Each row is a point. A path goes straight from each point to the next, and from the last back to the first. The post is the endless flat space through its rows: a point in 2 columns, a line in 3, a plane in 4, and so on, so that a path can go around it. Count how often the path circles the post. Going back the other way cancels.
(in the rows, 128 means zero)

Post (2 x 3):
[[127 112 152]
 [173 103 124]]
Path (19 x 3):
[[139  89 157]
 [144  49 126]
 [159 100  71]
 [125 128 131]
 [146 128 157]
 [183 124 137]
 [171 140 120]
 [168 130 151]
 [169 111 199]
 [167 103 156]
 [124 140 176]
 [164 126 137]
 [186 139 183]
 [154  74 165]
 [143  53 108]
 [128  87  96]
 [165 127 115]
 [167 123 141]
 [173 121 179]]
Times around: 2

Post (5 x 6):
[[128 157  96 153  99 124]
 [201 124  89  81  77 178]
 [ 93 137  97 140 142  99]
 [113  99 133 163 155 122]
 [112 130 151 139 143 100]]
Path (14 x 6):
[[100  86 125 109 123 143]
 [119 108 106 175  55 154]
 [109 154 168  64  90 141]
 [123 111  73 106  69 122]
 [147  66 104 119 137 110]
 [198 149  65 120 106 114]
 [200 145 103  89 120 184]
 [ 86 144 166 123 139 150]
 [130 128 167 107  92 141]
 [ 96 127 185 112  85  71]
 [134 138 118 135 109  68]
 [182 143 106 148 152 135]
 [123  90  50 158 157 169]
 [118  81  94  89 160 149]]
Times around: 2

Post (8 x 9):
[[157 159 155 187 157 100 169 112 122]
 [144 133 147  86 122  96 104 164 119]
 [157 113 186 165 138 142 108  92 136]
 [152 112 130  88 177 167 143  85 131]
 [128 162 118  98 109 105 101 134 108]
 [178 101 146 107 164 106  90  85 166]
 [126  76 151 100 116  87  72 110 127]
 [156 153 127 138 130 175 207 112 136]]
Path (21 x 9):
[[157 136 238 158 107 135  87 110 136]
 [103 105 160 126 116 118 160 126 156]
 [133 143 107  78 140 157  89  98 126]
 [199 121 117  80 136 135 105 123 168]
 [207  62 145  92 177 114 133 128 124]
 [128 120 108 144 166 152 103  88 114]
 [144  76 148  72 155 167 148 157 174]
 [157 119 129 121 205 120 107 121 155]
 [166 102 168 114 108 118  90 156 127]
 [190 156 143 156 160 118 158  70 138]
 [197 115 194 176  97 107 117 128 118]
 [130  36 140 123  93  85  98 163 121]
 [176  99 116  93 140  95 126 118 215]
 [111 167 160 134  95 153 102  82 146]
 [132 108 124  93 166  85 104  90 140]
 [176 114 201 214 131 150 157 152 161]
 [179 121 184 165 180 105 105 121 136]
 [113 132 113  64 153 137  83 106 145]
 [120 113 131  77  99  79 144 131 143]
 [194 145 178 153 101 110 132 101 167]
 [162 135 146 109 119 185 183 109  78]]
Times around: 0

Post (11 x 12):
[[123 141 123 139 162 115  81 107 132 124 110 136]
 [120  85 170  99 112 109 187 185 145  30 180 118]
 [107 167 132  97 155 115 100 129 165 154 135 109]
 [100 146 135 144 177 150 122 143 126 178 140 145]
 [119 145 142 120 109  98 156  76 104 103  93 125]
 [109 150  89 121 143 134 168  96 104  98 124 126]
 [ 85  93 126 117 139  88 133 144 141 124 145 135]
 [165 153 109 111 120 102 124  65  99 120 137 109]
 [106 128 139 152 150 150 138 106 176 135 148 121]
 [118  65 140 133 142 133 228 182 177  96 119 147]
 [103  95 124 106  99 160 164 164 145  77 137 141]]
Path (26 x 12):
[[126 106 108 133 129 111 137 129 122 107 164 120]
 [ 72  60 160 121 145 110 129 164 149 108 121 132]
 [116 121 147 124 141 167 123  72 121 102 131 147]
 [ 40 133 141 129 131 128 182 110 105  58 142 154]
 [100 161  98 147 148 109 163 112 117 121 141 124]
 [103 117 102 159 149 120  93 127 119  84 113 107]
 [112 118  91 106 178 145 150 140 128 122 148 120]
 [121  78 116 148 177  99 112 138 134 107  90 154]
 [103  86 108 123 109 101 152 156 134  32 127 103]
 [124 133 160 124  99  86 141  98 145 159 178  98]
 [ 72 100  97 181 163 138 169 151 144 138 140 136]
 [130  89 105 140 160 136 165 149 160 155 120 131]
 [121 118  97 114 206 117 128 137  93 127 129 154]
 [128 132 136 106 140 139 141 134 154  82 104 155]
 [177  84 140 128 141  85 168 113 106 108 128 137]
 [106  84 139 129 179 100 249 132 117 118  80 142]
 [123 126 123  83 188  70 133  97 114 136 156 126]
 [122 137 151 124 133 107 186 129 103  91 170 138]
 [ 84 196 157 142 136 127 157 129 148 107 109 114]
 [168 140 174 158 140 161 129 147 150  94 190 147]
 [114 147 133 130 174 140 124 119 140  79 123 164]
 [ 86 142 126 130 139 125 198 187 117  99 160 148]
 [ 57 153 131 130 149 125 139 148 117 176 161 175]
 [ 93  96 149  76 107 132 162 133 242  52 116 119]
 [101 123 115  84 145  92 223 148 108  89 183 137]
 [ 83 132 104 160 165  85 115 101 158 140 128 145]]
Times around: 2

Post (17 x 18):
[[119  98 140 113 124 128 141 101 111 131 122 124 134 118 108  87 128 128]
 [113 119 110 115 144 141 131 177 165 165 121 133 129 154  90 140 155 115]
 [105 137  83 112 131 162 133 119 131 143 113 130  86 113 125 133 123 163]
 [126 137 146 119 157 124 155  89 116 137 110 144 131 143 107 107 119 128]
 [ 98 116 123 112 141 148 157 149 134 147 167 181 122 130 147 145 106 141]
 [107 162 133  86 137 170 135 120 114  99 114 135 135 142 136 121  83 145]
 [ 95 129 139 130 134 145 141 152 124 161 151 133 102 143 138 174 139 120]
 [ 93 132 123 126 108 146 165 150 119 140 166 167 134 159 115 120 141  72]
 [130 131 100 133 105 133 112 129 153 130 167 148 103 145 138 114 128 151]
 [ 98 135 132  97 148 118 138 140 154 148  50 151 111 119  75  95 102 121]
 [158 102 130 130 101  99 136  97 147 138 117 120 153 111 142  97 117 101]
 [105 118 107 147 137 103 142  96 121 112 101 115 123 128 153  89 140 159]
 [157 127 113 130 115 147 138 133 102 154 110 122 110 180 127  84 180 148]
 [136 121 150 118 128 155 136 133 124 102  76 134 144  74 121 131 119 109]
 [113 174 133 106 164 147 126 172  96 134  94 115 135  63 138 171 106 129]
 [ 96  87  95  68 138 132 114 111 141 134 118 171 102 139  99  83 164  85]
 [116 127 137 110 140 100 167 117  76 112  84 131 137 106 121 139 120 140]]
Path (28 x 18):
[[117 115 127 122 111 160 146 108  97 126  86 141 105 141  75  86 126 113]
 [119 101 115 103 146 187 143 116  77 108  37 128 116  84  98  99 128 144]
 [ 88 145 107 118 103  98 109 117 112 126  89  66 163 118  88  93 148  77]
 [ 88 119 125 112 157 147 183 150 144 171 154 160 155 121 115 145 124 151]
 [130 155 132  98 145 139 120 149 108 165 103 151 115 126 142 169 136 148]
 [158 109 120 118 155 121 109 112  53  94 129  97 158  77 117 154 149 137]
 [ 70 113 100  71 141 154 118 110 156 144  86 125  90 123  90 108  99  80]
 [112 122 100 143 141 158 171  94 136 137 119 102 124 167  81  38 154 164]
 [ 84 139 160 129 148 111 138 116 108 151 124 122 112 135 138 117 134 166]
 [ 85  84 120 112 119 141 120  53 104 138 114 127  91 126 158 105 138 154]
 [109 114  84  88 114 170 118 106 142  94 119 151 135 118 122  89  95 146]
 [146  80 128  88 112 129 125 111  93 153 152 131  94 119 101 114 138 132]
 [ 76 141 104 104 152 178 144 127 162 160 193 209   7 148 125 173 137 147]
 [ 84 157 130 122 129  93 152 123 135 119 124 173 110 101  96 137 134 104]
 [127 150 119 108 122 107 114 135 119 174  93 146 100 103  74 102 130 135]
 [ 53  80 126 117 156 118 155 108 107 136 136 155 153 127  93 109 127 101]
 [158 153 110 111 124 146  66 131  98 142 168 136 100  84 164 165 113 143]
 [157 130  83 117 147 111 139  87  90 161  93 103 145  95 128 112 170 172]
 [128 154 148 134 151 113 129 176 105  96 139 148 136  96 151 140 142 162]
 [130 159 122 128 152 178 133 152 140 112 127 102 126 139 163 133 121 142]
 [146 101 159 133 136 102 131 174 104 141 130 138 161 121 103 109 145  97]
 [ 98 124 142 112 115 111 130 125 105 115  62 132 137 142 114  98 120 106]
 [183  79 161  62 137 120  92 127 116 133 175 195 134 130 117 161 168 171]
 [ 93 132 158  99 131  70 171 163 127 130 102 129 171 142  39 138 115  84]
 [ 84 181 145 138 148 141 170 168 129 137 132 182  91 105  91 126  82 110]
 [151 164  88 115 144 141 136 185  81 157 101 120  97 121 135 159 150 148]
 [148 105 167  60 108 175 104 179 174 139 122 189 117 176 100 183  85 122]
 [106  99 156 101 162 133 113 130 113 113 146 132 162  94 179 178  92 178]]
Times around: 0

Post (17 x 18):
[[116 148  86 127 108 103 136 116  94 132 160 156 100 118 125 150 144 167]
 [101 101  92 108 158 148 123 152 169 137 134 134 110 109 106 135 136  69]
 [149 107 138 136  66 135 127 124 115 154 100 119 150 115 167 127  96 120]
 [154 115 129 151  65 112 133 125 134  80  62  65 133 131 166 106 126 114]
 [ 82 140 110 153 134 138  78 145 147 140 142 123 136 113 145 134 163  57]
 [155 153  93  97 144 138 117 134  93  90 138 137 136 120 117 152 139 160]
 [101 158 105  83 137 120 161 107  93 133 135 160 144 136  82 151 171 132]
 [100 155 124 129 103 124 142 153 114 140 147 126 129 123 107 192 132 182]
 [117 118 154 139  90 138 115 152  85 104 100  99 120 109 142  87  94 137]
 [147 120 114 154 106 103 137 151 121 136  66 123 167 117 124 109 109 162]
 [135 162  98 149 132 160 130  93 109 108 149 158 117 143  73 145 114 129]
 [132 139 121 145 106 109 155 136 114 118 100  88 143  95 147 107  60 118]
 [ 97 124  93 122 119 144  93 159 139 174 180 101 127  94  80 148 167  53]
 [177 164 142 119 161 110 160 113 101 117 132 166 109 115  93 161 135 142]
 [103 111 118 143 145 155 122 119 143 153 184  93 132  96 121 118 167 109]
 [136 142 141 124  65 114 116  96 136 107  77  89 130  79 137  93  97 180]
 [103 123 109 117 121  80 103 145 158 117 168 152 156 138  75 149 131  78]]
Path (25 x 18):
[[ 96 120  87  79 131  64  46 192 128  82  75 152 153 143 111  95 132  55]
 [146 157  81  67 118  18 182 158 157  92  84 160 109 156 132 158 121  71]
 [184 157 101  77 131 136 187 142  97 107  82 165 203 164 127 152 149  41]
 [ 66 102 150 147  75 178 129 169 127 107 126  90 142 103 205 144 129 122]
 [118 135  98 144 111 160 122  95 155 153 151 129 155 125  91 138 176 156]
 [ 75 127 122 153  54 117  99 190 130 161 160  71 138 110 172 112 104 138]
 [ 88 153 122 191 108 202  97 101 152 114 168 119 162  87  85  84  88 135]
 [ 90 146 138  82 124  73 186 123 155 104  96 138 117  93  61 143 138  72]
 [ 92 171 127  68 107  64 137  96 109 111 145  92 111  82  90 161 151 157]
 [ 96 139 144  97 143 147 166 136 110 172 151 152  85 147 149 178 121 101]
 [133 120 103  86  79 187 105 176 106  83  75  81 113 131 208 135 132  86]
 [111  93 131  74 119 114 147 121 107 131 149 155 137 113  99  77 152  16]
 [111 170  95  68 160 138 117 167  98  90 107  99 126  68  69 151 123 156]
 [177 133 116 106 119  90 104  97  67  71 173  56 151 139 124 131 155  57]
 [193 137 104 137 195  92 143 157 177 106 121 157  96 127  49 145  65  74]
 [122 123 121  62 131 108 152 176 146  99 200 117 124  82  61 128  72 158]
 [ 31 104 139 138  56  95 151 179 127 188 129 182 167 123 111 156  97 199]
 [166 163  92 210 147 174 128  88  49  63 109  99 123 128 179 125 133 178]
 [150 143 151 146 169  87 119 150 126 104 135 169 131 109  74 145 102 136]
 [166 120 113 117  54 126 148 108  69 148 134 177 116 111 170 204 152 118]
 [120 127 163 108  87  71 112 103 176  76 151 119 146 117  81  95 159 112]
 [178 157 141  86 134  74 138  94 139 151 159 147 159  90 100 141 117 208]
 [114 109 128 166 180 148 143 148 114 203 133 141 119 119 110 136  74  62]
 [103 116 129 183  23 179  99  83  93 167 144 116 167 135 108 128 140 175]
 [124 120 172  87  93  86 105  91  77  91 108 126 146 117  92 106 207  73]]
Times around: 2

Post (17 x 18):
[[101 105 170 159  67 118 166 131 132 127 151 135 123 173 129 118 128 156]
 [153 127 147 140 107 162 150 145 152 132 156 117  93  92  48 124 191 106]
 [129 164 126 132 119  72 163 133 129 124 124 105 154 173 154 145 129 162]
 [102 109 144  83 133  80 148 165 166  95 141 150 136 188 149 114 118 178]
 [ 95 100 165 132 112 104 167 166 115 135 143 115  84 156 132  97 105 164]
 [167 107  97 146 153 190 125 110 127 150 135 118  88 101  74 147 164 142]
 [128 119 134 137 113 132 172 173 152 165 181 123 128 179 108 159 109 156]
 [118 129 147  87  94 102 111 172 142 117 123 146 150 162 144 141 131 108]
 [155 121 133 124 138 127 156 122 154 112  94 149 146 159 149 129 116 104]
 [146 152 145 159 134  99  98  98 215 125 122 106 151 111 126 150 122 119]
 [ 94 125 110  90 119 126 123 157 174 113  72 142 145 138 126 176 152  99]
 [184  99 128 114 122 184 146 136 147 129 130 119 117  66  90 181 163 120]
 [162  96 126 159 117  99 157 163 130 103 161 101 143 134  69 118 136 150]
 [168 125 143 163 165 132 108 107 170 137 105 131 150  85 146 135 188 100]
 [121 145 126 133 138 111 134 145 147 101 113 185 137 135 114 152 130 132]
 [143 116 118 130 129 200 145 141 147 145 148 105 126  75 100 118 134 128]
 [114 157 143  90 145 121 112 141 177 133  66 143 172 125  93 138 132 140]]
Path (27 x 18):
[[177  97 132 167 189 126 183 139 135  90 139 159 156 116 111  93  82 150]
 [179 111 108 136 159  77 124 143 131 112 176 142 113 135 135 208 118 142]
 [141 106 181 104  95  97 195 187 160 155 220  57 172 199 151 131  89 171]
 [156 108 158 134 132 172 105 174 161 112 130 133 140 126  52 111 235  80]
 [163 148  76  65 142  82 123 181 126  59 119 156 159 126  99 151 190 163]
 [182 146 124 109 144 141 154 121 148 158  68 125 166 132  98 155 119 127]
 [138  82  76 101 142 133 176 140 103 129 125  81 171 124 183 126  87 159]
 [ 96 134 184 177 105 149 157 128 187 149 168 149  59  97  98 174  85 127]
 [ 97 111 102 106 140 202 127 146 139 122 118 150 104 102 162 187 142 162]
 [138 123 212 176  26  75 119 153 165 130 176  99 106 130 135 127 164 102]
 [160  76 165 155 142 166 157 123 182 134 133 181 112 107  82  74 202 105]
 [145 139 133 185 141 109 179  87 136 123 114 135 103 111 121 143 105 118]
 [115 136 168  82 165  74 119 139 166 105 107 148 174 113 183 182  87 156]
 [ 96 146 169  95 118 138 119 184 189 132 107  91 148 120  84 123 154 116]
 [116  93 150  47 126 127 122 187 173 106 113 162 133 164 141 109 145 154]
 [106 119 134 123 116 143 150 136 188 131 139 116 138 142  38  92  83 199]
 [131 113 107  89 138 132 155 177 165 164 143 125 169 146 143 195  37 157]
 [ 15  73 201 147  77 124 156 124 168 171 172 118  93 191 179 135  60 223]
 [115  74 153 135 158 221 130 147 134 157 145 189  49 159  83 154 143 134]
 [158 136 191 175 121  38 153 171 172 131 143  79 225 121 126 112 141 173]
 [112  99 136 173  99  65 108 168 159 113 165 114 151 122 100  98 132 171]
 [114 108 131 125 130  69 165 174 136 111 156 180 103 141  87 151 136 148]
 [ 94  99 131 143 125  71 138 142 126 159 175  92 151 211 107 154  73 216]
 [100 184 144  92 123  69 146 152 154  93  85 143 172  88 124  87 147 120]
 [ 95 155 113 110  89 120 112 156 155 167 120  90 112 128 128 189 172 116]
 [ 78  95 141 142  60 114  96 159 150 122 113 140 103 166 120 170 177 129]
 [146 116 123 138 178 187  83 112 147  85  85 119 123  54 176 130 192  52]]
Times around: 3

Post (17 x 18):
[[132 121 174 126 138 128 151 139  70 106 140 145 143  98 147 105 154  92]
 [186 104 128 125 112 100 127 129 120 134 106 142 134 192 139 112  69 141]
 [143 161 155 148  78 128 101 143 116 117 108 142 111 161 174  72  21 149]
 [ 95 137 183  87 116 129 141 139  74 138  91 103 145 106 123 168 118  93]
 [157 121 178 142  57 133  87 104 107  48 119 139 127 170 136  88  70  97]
 [ 86 122  68 136 114 129 142 114 131 155 145 115 195 125 117 167 135  82]
 [101 151 163 131 134 105 130 111 101 114 123 133 112 138 130 142 178 127]
 [154 116 154 119 122  78 101 122 124 134 123 124 138 110 164  50 107 146]
 [131 128 127 138 151  78 125 128  88 112 129 101  85 120 111 129 129  98]
 [155 187 154 127 149  94 129  92 119  83 144 149 145 160 131  42  26 133]
 [133 120 110 110 137 103 171 131 195 160 140 116 138  75 121 185 121 108]
 [113  98  77 119 170 168 147 160 178 186 142 120 170  73  73 177 169 139]
 [160 146 160 155 119 110 132 112  73 119 158  90 144  73 145 155 149 139]
 [118 120 109 115 140 129 128 100  98 183 156 131 116  67 123 146 143 121]
 [172 150 118 158 130 130  92  94 133  65  97 120 128 154 175 108  57 113]
 [ 90 108  74 120 125  92 115 127 156 134 139 165 141  80 102 166 130 146]
 [ 80  90 116 102 121 143 122 142 131 134 160  89 153 117 139 184 126 133]]
Path (23 x 18):
[[113 105 111 153 162 151 147 182 104 139 169 136 205 142 137 122 189  89]
 [104 132 191  99 143 186 171 129 154 188 119 157 157 111 108 151 118 117]
 [160  98 145 141 142 139 137 110  96 109 171 122 183 101 127  62 134 107]
 [111 145  80 127 158 124 148 171  65 170 109 119 104 147 126 113 109 141]
 [ 92 130  88 110 126  87  83  83 116  75 144 121 143 146 157 106 104  61]
 [136  93 135 158 120 101  77 114  99  79 133  99 108 101 165 134 150  95]
 [ 92 155 201 114 170 128 124 108 100 149 148 175 139  67 155 118 153 171]
 [148 154 194  88 196 146 226 168  98 135  75  71  88 139  88 164  73  66]
 [ 91 118 183  61 124 153 110 134  90 135  86 122 126  88 135  92 127 167]
 [114 146 105 143 126 113 116 119 166 125  80 140 101 174  95 154  69 158]
 [191 121 178 128 107 165 145 151 219  93 155 130 128 178 120 174  47 166]
 [148 120 195  91 148 181 108 131 144  77 133 167 132 139 135 129 183 149]
 [154  99  93 132  28  53  85 147 153  84 110 173 154 136 150 156  51 123]
 [ 58 190 148 175 126 193  98  81 124  93 129 120 176 149 113 190 136 111]
 [127  87 133 125 168 144 134  98  90 135  99 100 110 112  94 180 180 111]
 [ 88 135 147 123  90 172 128 128 137  72 157 182 164 129 162  75 113 102]
 [151  93 155  80 140  92 136 195  83 194 143 135 134  94 153 107  96 144]
 [128 168  86 170 144 126 112  86 159 161 125 108  90  91 144 138  91  95]
 [149 106 163 127  98  98  67 110 150 135  85 111 110  43 190 146 119 129]
 [138 159 133 106 170  93 140 154 149 145 189  39 104  54 146 161  83 170]
 [150 116 167 108 138 177 173  87  74 141 126 122 160 190 107  59 189  74]
 [129  99 117 126  95  85 137 138 121 101 122 128 109 143 118 111  97 125]
 [179 163 159 103 119 210 147 109 105  89  91  77 162 153 108 217  54  81]]
Times around: 2
